Rows are points. The window is the flat piece filled in between its corners: a triangle in 3 columns, a solid with four corners in 4, and so on. A path goes straight from each point to the next, and from the last back to the first. List the points from which the path goes on through the window.
(in the rows, 128 means zero)

Window:
[[153 164 157 130]
 [152 132 116 147]
 [ 61  95 130 140]
 [158 100 145 100]]
Path:
(1): [ 71 109 119 124]
(2): [128 158 120 101]
(3): [154 131 180 136]
(4): [189 129 176 140]
(5): [184 145 126  85]
(6): [142 122 128 101]
(7): [153 100 168 131]
(8): [ 77  82 155 165]
Through the window after points: 6, 8

Window:
[[134 138  49 124 143 120]
 [140 188  97 125 119 101]
 [168 119 132 125 141 137]
 [139 134 185 185 118 161]
 [113 102 184 108 171 143]
 [100 138 191  90  83 140]]
Path:
(1): [173 153 126 113 143 190]
(2): [144 174  89 123 140 174]
(3): [140 138  86 143 115 107]
(4): [102  94 175 143 121  97]
(5): [104 166 175 103 131 183]
(6): [122 184 136  92 133 170]
(7): [125 124 140 129 113  99]
(8): [128  98 193 156 129 136]
(9): [135 121 189 134 141 200]
(10): [135 158 141 112 114 160]
(11): [124 117 149 131 101  89]
(12): [138 122 120 169 126  71]
(13): [155 172 107 116 154 178]
(14): [115 177 114 103 134 176]
(15): [134  97  99 129 113  77]
(16): [145 101 140 136 131  83]
Through the window after points: 6, 14, 16

Window (6 x 6):
[[180  84 140 186  83 143]
 [116 125 130 145 165 128]
 [ 83 169 109 156 108 114]
 [ 78 167 109  74 105  80]
 [138 115  85 137 110 122]
 [ 79  73 138 146 128 171]]
Path:
(1): [118  84 120 160 118 108]
(2): [143 117 110 161 110 209]
(3): [100 155 115 121 100 132]
(4): [102 130 114 133 114  72]
(5): [109  85 121 171 138 115]
(6): [117 134 132 124 125 195]
(7): [138 143 128 121 115 165]
(8): [ 83 100 138 167 140  97]
(9): [ 73 135 116 117 112  49]
(10): [ 99 184 106  74 103 140]
(11): [ 86 170 108  91 130 134]
(12): [ 71 128  96 151 135  66]
(13): [105  86 128 167 132 134]
(14): [111 125 139 136 145 198]
(15): [130 123 137 147 106 152]
(16): [129 100 131 157 100 113]
Through the window after points: 3, 9

Window, 8 rows:
[[119 123  74 157  86  71 122 122]
 [203 135 129 131 173 154 118 150]
 [176 174 186  94 133 188  98 126]
 [126 172 149 135 175 152  92 154]
 [ 96 133 119 147  76 101 183 152]
 [ 71  98 125 106 114  70 143 135]
 [195 110 157 191 159 162  83 128]
 [ 81 115  95 113  99 146 144 134]]
Path:
(1): [155 157 137 142 180 154 144  96]
(2): [152 135 144 129 111 137  76 180]
(3): [129 112 110 142 117 114  94 191]
(4): [129 124 113 159 150 121 153 119]
(5): [117 140 128 121 165 138 154  88]
(6): [139 154 123  96 110 142 112 183]
(7): [174 139 159 109 122 159  89 178]
(8): [168 157 143 144 174 163 132  83]
(9): [160 157 104 162 134 125 159  80]
(10): [136 121 136 109 108 123  80 174]
(11): [147 137 127 124 127 162  88 174]
(12): [156 162 154 135 136 154 128 101]
Through the window after points: 1, 7, 9

Window, 8 rows:
[[108  77 145 114 110 128 136 102]
 [108 116  95 152  82  93 120  58]
 [ 87 192 145  91 131 241 113 164]
 [135 128 112 162 150  79 128 106]
 [122 133  95  87 122 190 126 170]
 [149 171 130 123 105  54 118 107]
 [106 125 116 136  98 129 180 111]
 [149  81 129 142  83 222 159 104]]
Path:
(1): [106 122 125 177 117  95 138 139]
(2): [108 109 130 144  96 152 126 145]
(3): [109 126 110  86 137 170 168  83]
(4): [129 117 105  95 118 203 152 103]
(5): [117  68 140 192  74 176 139 146]
(6): [108 127 145 169  87 130 112 165]
(7): [144 162 118  64 152 147 155  97]
(8): [121 127 120 118 128 171 151 110]
(9): [ 99  99 132 142  83 165 126 140]
(10): [112 141 119 169  92 114 119 131]
(11): [148 155 110 126 139 110 139 105]
(12): [133 129 105  97 119 141 168  95]
(13): [ 88 130 124 164  87 146 119 158]
(14): [ 90 147 139 137  87 135  91 167]
(15): [146 159 117 104 144 141 149  98]
(16): [157 138  99  96 151 128 141  63]
Through the window after points: 12, 14, 16

Window, 9 rows:
[[ 92 110 155 116 124 165 130 131 149]
 [ 98 152  77 155 148 197  98 157 164]
 [150  73 132 149 181 134 112 111 170]
 [ 80 143 113 177  92 152  90 166 182]
 [205 107 127  83 143 123 122  80 134]
 [131 129 134 110 130  94 193  71 123]
 [160 146 154  76 163  79 165 117 122]
 [117 159 134  61 152  76 130  61 131]
 [111  98 109  67 130  73 151 111 119]]
Path:
(1): [136 126 131 105 160 120 127  96  97]
(2): [156 119 129 104 143 118 118  96 107]
(3): [154 118 132  84 135 129 137  94 178]
(4): [137 115 128  63 140 102 161 114 206]
(5): [125 116 136 107 138 103 128  97 105]
(6): [103 133 119 162 112 127  93 134 124]
(7): [106 133 118 132 115 139 119 141 181]
(8): [125 144 114  72 156 125 153  96 188]
Through the window after points: 2, 6

Window (11 x 11):
[[116 145 147 135 125 120 106 154 155 137 113]
 [149 145 166 158  82 119 158  96 140 164 105]
 [215 126 113 118 164 153 134 165 102 170 174]
 [147 135 123 114 161 143 111 111 117 151  99]
 [113 114 151 140 123 137 142 137  99 175 132]
 [157 132 180 141 111  35 167 113 139 173  63]
 [ 99 175 170 128 146 156 211 112 118 131 116]
 [149 113  95 190  37  78 142 165 134 117  93]
 [124 156 158 125  68 204 208 184 105  92  93]
 [141  85 138  99 133 126 136 148 140 113 143]
 [201  95 148 198 139 139 116 150  73 148 169]]
Path:
(1): [126 130 146 176 131 147 177 128 150 155 105]
(2): [131  95 138 163 115 141 153 153 151 132  81]
(3): [152 171 141 113  87  93 128 128 107 137 159]
(4): [151 151 150 111 112 117 148 135 114 138 106]
(5): [137 106 126 153 134 130 178 144 160 169  84]
(6): [143 120 144 160 126 167 146 142 127 147 106]
(7): [138 155 126 109  89 120 130 139 103 123 158]
(8): [169 168 146 102  96 128 119 149  60 124 111]
Through the window after points: 2

Window:
[[173 120 114 130 144 126 144 140 152 141 149]
 [ 77 140 158 114 114 123  98 112 113 107 130]
 [127 113  97 155 135  90 189 131 112  82 141]
 [ 75 206 132 100  63 174 119  65 137 179 111]
 [195 140 118 136 117 130 113  61  35 222 148]
 [165  98 100 166 127 106 119 112 152  52 131]
 [ 68 103  96  87 105 120 142 103 172 110 102]
 [149  81 139 176 147 140 154 105 123 112 122]
 [158 100  79 182 162 126 119 158 132 108  94]
 [139  77 115 174  88 128 121 158 131  95 133]
 [214 150 152 109  91 167 117 104  46 146 105]]
Path:
(1): [128  99  92 156 121 157 125 134 111 120 139]
(2): [132 112  82 140 127 171 127 120  95 110 154]
(3): [164 135 146 139  96  90 126 110 112 151 108]
(4): [147 101 140 143  95  81 136 114 142 109  84]
(5): [122 120  76 130 157 171 125 116 141  94 178]
(6): [161 110 101 140 125 148 127 102  88 143 147]
(7): [147 130 148 160 100  74 141 119 118 150 105]
(8): [179 133 175 150 147  69 131 107 116 129  70]
(9): [134 104  49 149 122 167 135 132 110 134 166]
(10): [141 103  88 123 145 175 104 126 119 111 132]
(11): [163 126 159 169 109  89 149 106 128 161 106]
(12): [152 107 114 165 121 111 121 142 138 106 104]
Through the window after points: 4, 6, 8, 12

Window (12 x 12):
[[122 119 122 142 111  16 116  73  92 120 130 177]
 [146 100  86 143 189 184 116  87  87 106 146 119]
 [ 79  93 102 150  87 170 182 154  80  57 179 117]
 [ 59 130 177 149 188 149 108 135  97 114 147 104]
 [167 130 145  60  73  74 124 126 128 104 142 153]
 [111  90 121 164 119  94  83 145 130 117 111  49]
 [121 119 166 131 121  59 138 122 169  83 109 103]
 [ 60 134 130 100 129  97 120 110 121  87 102 135]
 [147 139 103 173 148 100 123 161 120 155 102  94]
 [147  96  76  92 174 132 139 159 121 136 192 154]
 [ 97  49 126 159 176 200 151  97  83 147 110  99]
 [118  97 117 148  59 152 147 108 170 130 148 107]]
Path:
(1): [108  91 138 157 150 144  71 144 113  85  98 155]
(2): [ 88  80 128 153 114 150  94 163 129 105 133 165]
(3): [124 117 127 114 137  92 150  98 109 107 147  59]
(4): [ 92 106 123 131 131 132 147 113 108 122 159  92]
(5): [102 106 139 159 122 145 123 136 116  96 129 142]
(6): [128  69 132 151 130  95  84 131 123 112 113 176]
(7): [106 125 132 134 127  84 143 101 118 112 130  98]
(8): [111 123 107 121 113  95 134 117  99 146 151  60]
(9): [133  93 128 137 125 111 109 138 130  84 126 153]
(10): [138  93 135 156 132 134 104 166 112  84 131 169]
(11): [115 115 122 134 141 108 131 103 117 129 137  91]
(12): [119 124 134 121 146  80 155  96 134 159 145  46]
Through the window after points: 4, 6, 8

Window, 14 rows:
[[ 83 101 138  82 153 109 105 175  72 122 155 152 183 106]
 [178 153  84 157  75 144 152  84 132 175 132 128 167 177]
 [ 95 143  86 193  93 164 107 114 122 191 143 136 125 171]
 [129 127  62 118 110 122 102 126 147 204  95 139 137 117]
 [110 141 142  99 105 119 116 172  68 118  94 166 109  93]
 [ 64 123 130  97 135  80 101 114 115  91 103 165 142 121]
 [152 168  68 176  93 114 124 155 175 155 169 146 137 163]
 [111 110 216  89 162 122 133 153 136 148 164 172 114 147]
 [109 159 106 183 103 132 171 148 171 179 118  87 162 161]
 [ 56  80 176  65 107 114 186 156 115 134 191 183 103 118]
 [ 92 127 125  60  93 100  71 155  96 124 122 105 124 143]
 [123  54 116 116 121 117 104 151  99 105 109 131 107 121]
 [ 78 109 183  50 159 173 149 142 126  88 188 154 101  84]
 [133 157  57 169 131  95 143 106 101 189 139  97 100 150]]
Path:
(1): [130  91 192 132  93 105 124 139 111 138 159 111 143  67]
(2): [105 138 138 124 105 118 111 100 113 165 180 130 133  87]
(3): [ 98 134 125  96 155 143 149 176 137 129 116 167 135 185]
(4): [126 131  91 122 111 133 123 151 127 165 107 159 126 175]
(5): [112 134 144 151 108  79 115 124 116 152 147 103 145 104]
(6): [120 117 127 131  91 114 127 115 129 175 137 137 142 116]
(7): [141 161  40 111 152 152 116 145 128 135  95 147 134 196]
(8): [ 92 137  95 116 126 153 132 174 100 133 100 193 127 192]
(9): [124 135 129 131 102 116 119 125 118 150 140 131 130 116]
(10): [ 81  98 162 140  88 109 104 107 138 160 157 167 115  98]
(11): [104 124  90  86 134 148 176 180  94 135 142 133 124 177]
(12): [ 96 128 122  80 135 114 140 148 100 127 127 178 129 186]
(13): [117  94 140 123 106 120  99 120 111 138 160 132 125  66]
(14): [115 118 134 118  94 109 111 149 121 146 171 115 139 119]
(15): [108 126 105  99 136 147 133 159 102 145 119 147 125 150]
(16): [ 76 145  89  82 155 130 119 166  96 128 123 170 139 160]
Through the window after points: 6, 8, 10, 16

Window, 14 rows:
[[150 130 100 101  69 113 105 184 123 125 152 130 104 152]
 [188 102  94  59 124  98 156 120 131  83 142  51  79 143]
 [115 144  95 157 157 153 110 107 145 103  54 140  85 116]
 [137 161 124 186 135 107  87 112 150 138 113 122  91 112]
 [120 200 102 116  85 130 181 162 121 160 162 136  80 171]
 [ 62 150 114 119 125 125 106 126 115 144 144 109 110 112]
 [207 128 109  54 131 100 159 189 133 100 142  90  87  92]
 [144 175 110 103  94 112 162 144  72 160 129 123 133 158]
 [ 90 182 166 150 118 141 153 130 123 113 118 139 127 166]
 [160 143 132 175 156 212 103 105 142 129  96 125  92 114]
 [ 98 120 137 210 151 165 137 134 125 144  74 115  91 131]
 [148 131  90 141 152 145 143 118 190 123  98  91 139 124]
 [139 145  81 194 190 162 126 120 139  83 113 107 118 127]
 [133 125 128 100 129 116 186 128 108 146 159 166 108 163]]
Path:
(1): [156 166  93 141  79 116 166 144 121  86 127 109 131 108]
(2): [128 142 128  74 163 134 127 161 130 187 146 125  59 167]
(3): [141 165 124 122 147 114 142 135 150 155 136  97 105 176]
(4): [130 139  88 141  83 153 148 130  82 103  93 147 141  84]
(5): [148 176 109 130  56 126 205 145 115 112 134 167 102 122]
(6): [112 166 111 110 158 133 117 151 127 172 148  89  89 182]
(7): [134 126 110 165 174 112  90 151 126 135 110 132  78 169]
(8): [145 168 131 110  73 148 161 119 119 119 142 113 108  93]
(9): [135 155 113 153  88 117 167 137 101 104 103 100  81  98]
(10): [125 141 111 121 182 159 100 142 165 153 136 157 135 171]
(11): [141 139 104  89 173 103 100 126 147 115 114  93 104 180]
(12): [163 118 105 101  83 128 183 131 113 103 154  82  80 102]
Through the window after points: 1, 3, 5, 11

Window, 14 rows:
[[106 142 150 138  58 184 110 131 124 166  74 113  90  73]
 [106 137 156 122 104 122  86 191  48 138 110 155  92  67]
 [170 104 138 162 152 164 158 144 153 145 134 160 133 113]
 [121  99 128 141 141 125 207 108 134 105 143 121 159 117]
 [118 182 153 127 210 116 120 144 135 155 121 142 152 163]
 [ 95 108 124 199 153 175 182  89 160  86 135 150 103 121]
 [125 121 158 184 124 184 225 143 133 103 129 111  92 130]
 [133 151  96  79 211 140  99 149  69 169 143 131 123 145]
 [ 99 129 100  95 180 103  81 215 121 183 115 135 118 149]
 [ 98  98 154 104 151 151  96 174  70 160  98 158 139 156]
 [132 159  97 154 169 181 172 145 152  82 113 133 169 134]
 [150 118 114 214 149 148 170 113 135  94 151 101 156 163]
 [122  91 156 169 125 161 134 151 100 155  39 106  90  47]
 [155 119 134  73 231 117  91 158 136 100 154 114 144 177]]
Path:
(1): [102 112 155 129 146 174  85 149  96 194 161 126 141  84]
(2): [122 134 135 129 129 126 148 163 104  99  49 151 102 158]
(3): [153 137 115 135 153 109 138 129 116 165  86 141 102 132]
(4): [ 96 105 161 132 160 170 120 165 110 122 140 119 140 112]
(5): [107 116 130 138 155 152 115 179 118 153 126 128 133  97]
(6): [139 139 132 131 138 133 147 126 110 134  61 126  84 143]
(7): [146 120  98 137 164 118 180 164 101 141  72 143 108 158]
(8): [103 135 162 138 153 162 124 133 133 117 155 127 157 115]
(9): [122 126 129 133 153 174 151 149 133 130 144 112 129 109]
(10): [131 135 126 163 149 151 161 147 126 115  96 146 126 140]
(11): [138 149  93 141 149 143 179 134 140 114  96 142  78 117]
(12): [127 131 150 149 176 156 126 147 127 127 134 115 164 128]
(13): [ 88 123 125 144 159 159 109 188 101 173 185  92 137 122]
(14): [151 117 142 131 145 132 152  99 123  99  60 168 106 135]
(15): [130 118 118 104 127 128 162 115 117 117  77 162 116 171]
(16): [117 116 134 171 180 146 120 184 125 157 153  95 139  80]
Through the window after points: 1, 5, 7, 9, 15
